Rows are points. The last column is the point's height on a tilted bowl or saddle (a function of degree 2), plus a little noise. Along how many of its main directions does it bend up, bend down or stay straight?
In the rows, 128 means zero.

Points (10 x 3)
[[183 101 104]
 [110 167  98]
 [119 162 105]
 [142  70  75]
 [182  70  58]
 [122 144 109]
 [113 101 108]
 [194 147 173]
 [180  85  81]
 [ 99  88 118]]
Directions: 1 up, 1 down, 0 straight

Points (18 x 4)
[[ 87 128 174 136]
 [ 56  79 156 165]
 [134 150 110 118]
 [176 138 154 131]
 [107  83 100 137]
 [120 125 116 114]
 [127 129 102 116]
 [132 162 151 125]
 [202  92  83 182]
 [ 54  96 117 156]
 [103 106 138 120]
 [115 173 118 131]
 [114 127  70 135]
 [ 92  97 157 132]
 [ 79 134 125 129]
 [136  39  30 249]
 [133  26 127 202]
 [125 111  88 125]]
Directions: 3 up, 0 down, 0 straight

Points (24 x 5)
[[117 142 149 143 147]
 [124 177 100 123 161]
 [192 117  87 117 163]
 [113  73  55  74 148]
 [138 117 173 117 150]
 [111 111  49 124 182]
 [137  89 138 207 174]
 [170 106 111 158 150]
 [102 116 136  73 121]
 [117 142  92 130 155]
 [112  83 186 231 249]
 [132 175 156 138 143]
 [185 231 147  93 145]
 [159  77 134 111 132]
 [152 197 137  91 136]
 [155 189 151 159 150]
 [133 205 158  59 117]
 [125 122 149 175 162]
 [109 106 121 153 148]
 [ 99 190 135  80 127]
 [179 122 162  75 119]
 [117 153 158 160 156]
 [115 180 150 127 139]
 [169 153 126 197 165]]
Directions: 1 up, 0 down, 3 straight

Points (25 x 5)
[[170 122  98 140 130]
 [ 75 147 103 139 138]
 [113 103 176 130 125]
 [117 133 157 150 122]
 [239 132 107 125 128]
 [156 132 130 184  79]
 [131  89 106 142 146]
 [154  86 142 156 119]
 [123 150 111 184  95]
 [110  94 242 142 117]
 [145 174 133 113 114]
 [ 61  56 135 166 123]
 [168 152 162  90  81]
 [ 71  35  92 155 176]
 [122 165 130 129 128]
 [101 217 122 172 185]
 [157 132 113 115 125]
 [ 39 154 103 129 146]
 [193 171  87 194  66]
 [113 112  65  94 153]
 [194 142 139 116 111]
 [136 166  85 148 126]
 [159 124 118 163 105]
 [138 143  96 141 127]
 [167 138 109  35   7]]
Directions: 1 up, 1 down, 2 straight

Points (43 x 7)
[[ 99 132 149 129 138 200 124]
 [151 136 125 104 150 138 151]
 [116 192 204 189 223 176  38]
 [173 187  97  57 121 172 129]
 [171 168  39 142 177 108  94]
 [113 134  64 133 124 130 137]
 [197  86 147 207 152 113 136]
 [147 110 166 152  72 155 111]
 [ 69 131  99  40 173 173 154]
 [131 161  96 156 146 117 150]
 [106 180 135 102 146 129 134]
 [155 153  67 105 115  89 112]
 [186 106 193  77 134 104 120]
 [ 98 121  56 115 152 172 110]
 [157  99 115  97  90 213  93]
 [131  94 102 109  98 105 129]
 [107 105 101 204 231 146 131]
 [159 142 115 124 131 127 142]
 [117 132 154 162 193 157 128]
 [169  93 137 114 108  69 102]
 [218 140 159 154  87 166  40]
 [ 86 168 154 202  95 123 128]
 [ 87 123 154 152 151 218  93]
 [163 144 115  54 127 157 174]
 [152 131 102 135  84  85 119]
 [139 116 160  45  92 173 205]
 [124  94 116 137 145 197 109]
 [134 157  82 134  85  74 107]
 [132 149 144  77 140 148 173]
 [167 109 138 166  85  80 117]
 [165 154 123 135  89 148 114]
 [130 153 105  81 139 185 153]
 [102 146  78 125 107 111 133]
 [ 92 157 107 131 177 102 121]
 [ 18 158 150 127 167 159  31]
 [149 109 135 109 129  85 136]
 [100 155 138 160  69  89 110]
 [ 78 183  78 115 134 111 100]
 [169 135  42 139 149 104 107]
 [136 105 179 182  88 127 130]
 [ 97 219  80 106 165 151  64]
 [159  50 148 105 150  54  46]
 [116 126 155  50 110 162 209]]
Directions: 1 up, 5 down, 0 straight

Points (75 x 9)
[[ 64  65  80 249  97 126 125 107 249]
 [118 137 106 121 110  87 126 149 127]
 [149 181 140 145 178 149 117 128 147]
 [156 127 110 102 161 123 115 112 126]
 [171  78 128 183 132 165 151 147 141]
 [145  88  94 145 102 169 158 132 117]
 [165 125 184 113 120  64 105 133 138]
 [159  87 125 102 149 117 179 114 118]
 [147 119 116 132  91  87 118 113 128]
 [193 109  96 148 122  84 136 172 118]
 [121 198 175 123 109 103 117 176 144]
 [116 151 189 175 117 131 137 171 127]
 [132  92 199  92 123  84 109 123 145]
 [153 147 112 102 111 113  80 122 112]
 [135  93 111 156 145 145  99 136 148]
 [117 111 116 133 110 127 100  83 108]
 [180 196 103  82  67  82 140  35  89]
 [ 84 117 108  95 160 100  82 124 143]
 [140 164  86 103  80 165 149  95 103]
 [164 115 148 149 135 120  61 170 121]
 [124 170 123 142 131 129 147 210  98]
 [ 79 142  92 157 172 113  83 136 147]
 [135 162 152  88  94  71 106  96 137]
 [204 106  98 180  72 132 135 180 123]
 [153 137 100 130 108 159 106 114 115]
 [173 113 154 116 149 123 146 134 115]
 [ 84 142  99  88  73 146 124 116 118]
 [ 71 128 131 150  98 104 115 222  59]
 [134 100  42 121 134 133 105  95 131]
 [138 129  99  76  90 109 214  97 129]
 [102 122 135  51  89  75  85 172 130]
 [191 106 132 143 186  87 128 133 136]
 [109 115 209 124 121 123 133 122 113]
 [133 173 140 143 132 127 131  47  60]
 [170 113 138  86 140 132  81 117 122]
 [129 148  99 135 127 130 126 173 118]
 [124 111 156  92 116  80 118 131 141]
 [ 89 154  84 123 174 135 146 117 126]
 [ 56 125  76 191 224 148  76 175 196]
 [121 168 161 183 149  91 105 118 158]
 [173 139 165 146 151 164 112 133 131]
 [100 133 167 162  97 141 160 161 107]
 [114  91 159 154  97 103 121 144 137]
 [103 139 136 179 149 115 161 164 122]
 [211  62  61  92  84 129 171  57  96]
 [151 169 128  71 143 130 184 112 132]
 [100 118 102 148 150 115 134  98 127]
 [117 228  65 109 171  97  82 147 171]
 [138 113 125  94 179  95 126 151 134]
 [111 134 107  93  80 120  83 106 107]
 [ 76 122  52  72 174  93 143  68 154]
 [111 130  89 180 118 115  41 165 134]
 [141 150 107  98 184 158 117 145 149]
 [148 119 130 119 103 138 131 167 107]
 [100 137 139  76  91 102 106 122 134]
 [183 147  84 127 154  54 104  80 122]
 [ 99 121  53  23 108 155 157 119 186]
 [176 150 156 126 148  76  73 113 121]
 [161 131 169 127 100  93 120  68  95]
 [133 111 125 105 182 148 142 107 123]
 [ 90 119 181 176 144 129 147 112 122]
 [168 145 135  43 147 129 126 131 157]
 [137 139 177 159 131  95 179 139 123]
 [158 104 115 126  79  95 149 122 128]
 [ 78 131 157 119 135 102  95 140 128]
 [ 88 100 120 155 175  57 122 152 152]
 [ 82 125 122 102 133 131 122 124 127]
 [ 90  58 154 121 151  88 115 134 170]
 [177  99 130  94 113 135  89 136 118]
 [163 122 122 137 126  71 144 139 137]
 [121 170 150 116 228 133 168 161 114]
 [107 130 118  93  62 117 101 131 115]
 [140 143  73 125 109 112 100 104 113]
 [105 162 119 116  71 113 153 114 127]
 [102 177 123 100 141 124 125 135 136]]
Directions: 3 up, 2 down, 3 straight

Points (60 x 9)
[[123  87  55 175 114  83 167  79 116]
 [111 191 104 141 142  83 108 141  86]
 [132  79 156 161 116 162 165 109 132]
 [100 140  57 148 178 123 126 147  80]
 [126  99 132  82 118 134  61 170 158]
 [ 87 138 112 116 125  97 118  43  76]
 [105 199 141  89  83 102 104 185 107]
 [147 132 148 149 163 163  69 144 143]
 [130  97 151 113  83 131 201 102 146]
 [182  88 157  69 191  86 117  58  57]
 [112 124 117  97  92 139 107 123 126]
 [135 100 141 139 110 165  71 103 137]
 [123  86 151 131 130 188 161 128 115]
 [ 99 141  92  96 143 172 149 118 104]
 [105  79 131 115 134  86 134 111 118]
 [182 124 137  61 156 136  97 123 147]
 [ 57 119 101 163 164  76 194 128 109]
 [105 159 127  68 135 100 188  94 102]
 [161 148 130 105 141 215 122 144 126]
 [148 138 148  95 145 157 162 144 141]
 [180  42 210 181 119 115 138 188  79]
 [169 125 115 134 114 136 112  43 100]
 [166 146  80  75 134 159 162  39  67]
 [167 140 144 178 126 148 168  99 145]
 [ 77 101  78 117 133 135 154 134  80]
 [183 131 124 129  79  50 154 157 104]
 [123 139 180 196 135 127 131  67 160]
 [143  99 179  99 118 148 151 128 131]
 [135  45 120 153  77  21 108  86 110]
 [189 145 172  63 184 104 137  98 107]
 [158 108 104 110 163 178 183 130 145]
 [196 155  95  67 141 157  92 146 142]
 [ 92 139 156 127 161  96 126 130 117]
 [153 159 108 118 139 187 141 155 116]
 [144 123 145  77 130 163 110  73 110]
 [ 72  98 132  91 159 210 100  94  81]
 [ 82 110 135 177  58 182 124 158  62]
 [123  85 108 178  94  90 143 113 136]
 [134 139  95 139  74 145 109 138 104]
 [166 130 188  97 130 170 151  93 109]
 [107 174 214 126  55 218  47 101 131]
 [168 150  71 113 131 105 171 174  94]
 [175  56 156  96 113  73 123 179 132]
 [ 89 156  91 150 156  99 110 172  79]
 [150  37  98 209  95 124 121  76 134]
 [ 94 153 166 132  83 181 112  93 115]
 [116  57  56 102  99 180 147 216  12]
 [ 73  63  42 121 176 131 166 128  45]
 [ 92 145  76 115 146  52  88 121  76]
 [ 87 132 152  86  94 123 125 205 106]
 [142  71  72 174 108 212 147  97  97]
 [135  30 125 177 104 214 141 137  56]
 [ 67 120 110 106 139 149 170 184  76]
 [196  31 155 140 158 107 139 124 118]
 [189 165 122 132  85 127 103 107 105]
 [133 152 193 199  77 125  98  77 158]
 [ 76 168 160 105 136 170 129 121  92]
 [ 79 139 143 117 172  81 200 137 113]
 [191  94  76 144 120 132 141  25  68]
 [134 184 105 151  74 123 138 198  34]]
Directions: 2 up, 4 down, 2 straight

Points (62 x 9)
[[ 69  96 116  55  17 125 115 166  96]
 [ 99 172 119 178  62  65 133 133  97]
 [154  92  77  91 124  88 165 104 183]
 [110  90 155 145 152  55 136 171 150]
 [143 111  87 107 149 155 128  58  97]
 [153 116 182 162 131  98  85 153 110]
 [ 59 194 147  90  24  96  89 173  57]
 [184 121 184 166 119 130 115 130  97]
 [119 181 205  68 202 114 107 139 131]
 [111 170 164  77 107 141 129 151 113]
 [172 191  98 112 160 138 116 135 104]
 [ 88 138 140 179 178  40 151 108 120]
 [144  99 125 108  87 184  83 102 108]
 [ 97 127 221  78 147 121 124 136 122]
 [152  62 127 171  85 124 117 117 131]
 [110  85 112  87 102 125 118 116 153]
 [ 80  56  88 154  97 190 209 186 249]
 [ 44 196 145 138 141 115 109 146 156]
 [ 96 110 213 112  85 199 151 138 104]
 [ 91 148 149  81 114 177 131 137 130]
 [ 85  67 130 224 156 141 154 147 151]
 [169  92  50  71 161 133 136 126 156]
 [113 116  72 171 137 135 125 136 132]
 [112 132  78 149 135  80 143 112 126]
 [176 159 163 187 131  93 145  70  93]
 [166 138 122 185 128 142  74 160 115]
 [118 106 109 185 175 123 171  60  69]
 [214 157 136 126  99 117 144 138 138]
 [ 79  97 150 111  47  72  76  96 119]
 [ 94 144 160 118 143 165 168 130 144]
 [139 141 200  51 138 162  96 119  75]
 [166 167 136  26 163 167 172 105  88]
 [ 63 160 124 173 223 116 186 130 131]
 [175 134  97 125 171 138 187 142 139]
 [ 99 157 126 139  65  70 128  43 161]
 [ 68 108 205 103 140 171 124 143 146]
 [164 130 162 149 156 167 111 154 107]
 [119 143 147 128 124  67  88 141 128]
 [119 149  80  49 119 161 199 162 103]
 [100  81  98  93 154 100 180 105 183]
 [ 86 110  94 133 170 197 178 118 141]
 [105 105 125  65  53  61 107 103 134]
 [ 92  87 150  98 120 114 148 130 167]
 [130 207 127 124 135 129 100  81 118]
 [ 98 139 106 113 125 102 126 121 147]
 [194 132 119 113 135 123  94 132 138]
 [106 182 116  95  72 154  85  67 130]
 [ 70 117 143 117 159 131  80 123 139]
 [140  92 132 112 164 111  69  94 100]
 [168  88 113 119 181 124 175 114 156]
 [149 193  97 109  49 134  53  81  97]
 [ 94  41 153 117 171 115 100  28  85]
 [126 163 110 162 129 174  91 186 132]
 [ 86 128 102 155  62 129 135 122 149]
 [121 184 104 128  87 119 164 105 116]
 [165 125 104 123 144 100 179 149 172]
 [184 102 127 103  95  85 123  81 169]
 [137 170 120 154  85 138 170 125 103]
 [ 94 156  87  94 127  96  68 175  93]
 [ 98 215 166 118 173 219  83 204  86]
 [135 159 168 166 121  98 125  84 126]
 [100 178  96 178  97 126  72  60  88]]
Directions: 2 up, 4 down, 2 straight

Points (74 x 9)
[[112 127 194 230 158 159 207 142  87]
 [ 79 175 152 143 140 162 139 126  96]
 [178 151 196 102 111  45 136  85 126]
 [194 134 118 151 145 162 127 165  98]
 [110 122 188 108  91 107 112 139 115]
 [ 98 150 175 132  93 136 133 100 106]
 [164 161 100 135 127 114 140 157 127]
 [153 133  95 169 135 106 107  69 121]
 [133 140 187 135  87  69 153 119 119]
 [144 102 140 108 123  89 147  48 133]
 [231 109  89 183 134 124 170 124  74]
 [116 147 143 215  91 193 115  85  98]
 [ 98 139 103  60  85  57 155  81 111]
 [196 228 103 116 143  54 183  89 125]
 [148 108 120 104 154 173  73 127 121]
 [104 152 120 124 138 131 153  81 116]
 [ 58 193 122 135 108 180 107 138  53]
 [177  84 144 175 139  84 148 108 103]
 [125 132  92 130 119 187  90 136 102]
 [ 90 161 122 144  73 169 122 173  95]
 [ 75 123  95 112  85 124 123 176 113]
 [ 79  92 180 122 155 169 122 119 126]
 [129 142 114 128  66 178 141  97  77]
 [ 85  99 111 122 119 111 158 165 123]
 [139 116 136 143 170 200  56 132 116]
 [159 203  89 130 133 119 134 158 125]
 [131 131  89 111 110 126  62 213 139]
 [121 163 140 131 136 131 114 156 125]
 [ 25 182 112 136 128  88 112 119  72]
 [165 152 128 169 117 110 199 109 114]
 [123 119 160 163 129  23 108 101 101]
 [ 69 106 121 140 102  90 122 131 119]
 [ 88  85 115 105 137 113 118 147 119]
 [171 184 137  90 115  20 128 152 145]
 [ 85 170 161 159 141 130  96 182 115]
 [235 137 106 166 110  62 142 168  84]
 [ 90 128 142 104 191 121  94 107 121]
 [147 168 134 134  81 115 117 125 114]
 [114 160  50  54 143 108 126  83  88]
 [ 65  81 114 112 150 107 211 113  97]
 [123 169 155 166 174  77  95 139  87]
 [191  57 171 107 118 144 159  96  77]
 [129 153 182  98 180 152 134 178 128]
 [131 161 136 158  49 249  87 133   7]
 [126 111 114 151  23 160  81 207  80]
 [140 162 176 153 125 143 145 181 115]
 [ 61 145 114 174  99 103  93 131 110]
 [169 141 188 152  84 124  51 115  76]
 [ 43 153 142  71 124 150 175 117 122]
 [112 135  43  78 146 180 109 144  77]
 [150 109  91 171  40 137 119 122  90]
 [115  90  89 164 180  91  64 122 126]
 [113 133 141 126 154  92 105 124 122]
 [202 162 100 132 238 153 163 132  12]
 [140 135 174 100 109 163 194  89 126]
 [123 137 126 117 190  81 166 144 109]
 [ 51 128 160 125 184  71 152 136 132]
 [163  63 151 100 112  81 106  41 120]
 [ 92 110 174 164 166 171 142 109 120]
 [122 103  84 226 136 107  82 159 188]
 [155 189 114 124  55 148 106 166 111]
 [129 124 150 183 151 176 148 103 114]
 [111 119 195 148  88 112 180 137 110]
 [107  97 107 119 162 163 114 105 117]
 [123 134 102 156  95 112 144  78 113]
 [ 91 185 236 100 123 133 137 119 125]
 [130 142 129 160  87  89 110 201 145]
 [143 145 164 156 154  86 112 117 108]
 [136 126 118  74 121 137 134  82 132]
 [171 195 107  83 151 130 161 170 164]
 [110 132  69 121 115 170  80 108  86]
 [167 133 146 164  97 140 157 118 108]
 [112 120 113  91 118 128  67 122 111]
 [151 130 172 218 189 127  56 112 104]]
Directions: 2 up, 4 down, 2 straight

Points (64 x 9)
[[128 148 115 198 138 206  93 173 164]
 [ 84 106 142 124 120 127 215 133 159]
 [150  98 161 153  82 136 139  91 144]
 [ 56 212 144   7 135 121  87 172 186]
 [118 117  96 127 152 190  92 108 165]
 [151 191  91 122 152 130 149 101 151]
 [211  86  91 178 189  76 126 143 187]
 [113 126 146 124  54 111 142  21 171]
 [ 62  70 146 112 160 155 118 144 172]
 [ 54  68 134 123 147 162 172 110 171]
 [ 56 119 112 145  86 200 172  90 172]
 [ 82 176 108 124 179  84 122 200 146]
 [111 157 139 145 176 110 161 116 147]
 [133 131  52 202 108 195 127 112 184]
 [125 194 137 126  98 115 106  99 149]
 [ 75 178 175  88  89 163 141 143 156]
 [148  84 101 133  31 110 102 127 178]
 [ 71 104 125 135  86 118 158 150 156]
 [117 121  69 164 174  93 134  70 169]
 [140 167 111 131 104 170 148  34 167]
 [ 85 161  79 161  79 181  81  98 180]
 [124 152 122 143 211 122 107 124 152]
 [159 101 147 141 193  43 143 154 171]
 [147 135 174 148  98 118 183 133 140]
 [159  72 147 130 134  55  56 121 188]
 [169 154 156 115  60 152 150 188 154]
 [152  46  95 131  79 154 120 111 176]
 [196 147 125 147  67  64 123 136 166]
 [155 143 122  80 142 160 215 106 163]
 [173  87  66  83 102 143 136 136 170]
 [119 206 118 182 127 173 132  92 158]
 [ 56  96  61 152  93  53 129 151 180]
 [156 104 118 106 134 120  55  95 170]
 [175 103 145  87 121 166 204 135 159]
 [161  61 114 107 213  98 101 122 182]
 [ 99 172 112 245  61 120  39 167 197]
 [144  85 142 112 138 113 112 114 153]
 [ 96 133 157 164  54 165 136  64 155]
 [179 122 165 178 117 124 128 119 145]
 [165 158 161 167  91 134  96 133 145]
 [175 198 122 132  70  60 125 102 168]
 [117 188 135 177 131 161 113  95 150]
 [ 91 141  78 142 122 115 132  77 158]
 [ 78  68  98  62 151 146 135 138 170]
 [162  98 199 126 210  95 126 170 180]
 [143 160 126 113 127 118 171 137 141]
 [167 102 181 112 157 121  93 130 161]
 [116  98  65 180 158 135 107  67 181]
 [ 92 156 144 121 127 176 131 154 145]
 [236 106 125 134  44 106 139 168 187]
 [111 115 148 101 174 110 105  92 157]
 [125 168 145 110 117 129 120 149 138]
 [ 80 136 121 103 178 154 132 100 156]
 [111 173 164 185 142 107 130  77 155]
 [100  98  67 166 170  74 155 176 166]
 [151  78 155 152 108 153  97  92 159]
 [161 127 154  87  84  87 161 128 153]
 [102  98  90 170 134 111 108 159 156]
 [119 134 104 179 179  47  95 140 159]
 [119 172 116 146 136 120 145 129 139]
 [134 100  64 199 104 108  44  47 214]
 [127 116 109 141 139 199 124 122 157]
 [200 118 168 149 102 127 170  64 153]
 [149 121 121  88 162  92 160  95 153]]
Directions: 7 up, 0 down, 1 straight

Points (74 x 9)
[[139 103 132 129 138 159  52 205 124]
 [124 197 141  95  69 195  98 142  89]
 [ 97 180 132 179 129  79 149  88  98]
 [130 157  80 149 100 102 136 112 103]
 [157 149 118 134  92 194 140  49  96]
 [156 108 119 106  75 100 158 183  44]
 [163 155 194  90 129 146 104  63 119]
 [101 144 180  91 145 136 101  85 119]
 [124 147  80 155 134  74 152 123  97]
 [127 138 136 127 121 145 142 129 126]
 [158 139 195 142 135 170 134 143 115]
 [194 100 111 142  89 162 115 111  92]
 [172  93 129 131  90 104 113 129 104]
 [ 90 144  74 130 134  93 117 177  97]
 [ 93 101 131 117 127 130 178 162  91]
 [132  48 127 166 176 115 120 144 117]
 [114 120 149 124 111 101 110 167 114]
 [133  96 143 200 136 100 195 115  69]
 [173 135 132 139 108 111  88 150 134]
 [ 85 144  77 213  57 115  98 127  64]
 [158  63 141 182 153  92  85 148 134]
 [102 149 147 134 136 103 173 113 102]
 [143 153 163 114 135 110 143 124 112]
 [121 122  82 119 111 122 138 120 109]
 [122 143 150  93 143 122 145 119 107]
 [ 19 152 179 101 100 139 125 134  67]
 [140 108  94 154 104 139  92 103 126]
 [138 138 113  72  90 146 147 150  77]
 [128 204  61 137 180 154 135 120 101]
 [ 79  69 100 151 106  97 112 110  94]
 [108 137 148 121 118  58 143 168  71]
 [148 132 127 126 189 127 125 160 129]
 [ 98 116 149 133  83 106 133 133 105]
 [123 131 154 115 100 167  69 133 128]
 [192 160 148  91  84 175 101 171  79]
 [149 120 150 113 156 138 138  95 118]
 [186 176 106 176  82 160 134 110  94]
 [ 91 117 100 135 201  77 154 127 101]
 [127 151 157  72 126 138 110 150  99]
 [ 95 230 163  98 157 128 181 131  50]
 [139 149 182  66 106 104 132 154  63]
 [142  89  63 180 110 146 126 153 106]
 [129  85  96 118 110 147 180 111  83]
 [126 110 133  92 175 138 109 160 118]
 [141 173 139 171 154 116 173 108 108]
 [174  99  69 119 109 109 126 179  84]
 [153 176 197  85 141 111 172 148  49]
 [128 149 131 122 145 156 109  46 121]
 [138 133 133 145  77 133  79 125 131]
 [117  94 169  94 138 165  88 100 115]
 [158 108 141 133  75  90 117 110 106]
 [155 101 156 150 195  99 162 192  84]
 [164 131  77 147 184 156 104  25  87]
 [141  98 122 149 100 120 130 140 114]
 [120  84 178 149 125  86 185 136  60]
 [130 161 112  84  71 127 132 139  81]
 [152  91 123 156  68  83 152 129  69]
 [136 112 167  97  72 170 163  87  91]
 [157 145 158 114 192  87 147 161  82]
 [109 114 160 121 168 150 161 118 116]
 [130 181 136 119 117 166 126  74 123]
 [120 108 132 140 108 175 153 147 112]
 [ 64 150 148 155 103 167 174   7  77]
 [174  87 106 118 159 101  75 165 132]
 [137 144  62 101 125 105  93 247  53]
 [142 156 142  68 144 141 188 105  68]
 [102  74 126  88 100  98 131  60  69]
 [183  94 141 142  89  91  86 121 118]
 [117  96  83 124  72 156 186 139  69]
 [145  89 114 131 126 169 169 155  95]
 [ 96  70 118 165 106 145 156 160  92]
 [145 120 162  52 184 137 125 160  63]
 [101 132 140 124 142 132 102 170 127]
 [139 110 151 162  93 120 138  83 111]]
Directions: 0 up, 6 down, 2 straight
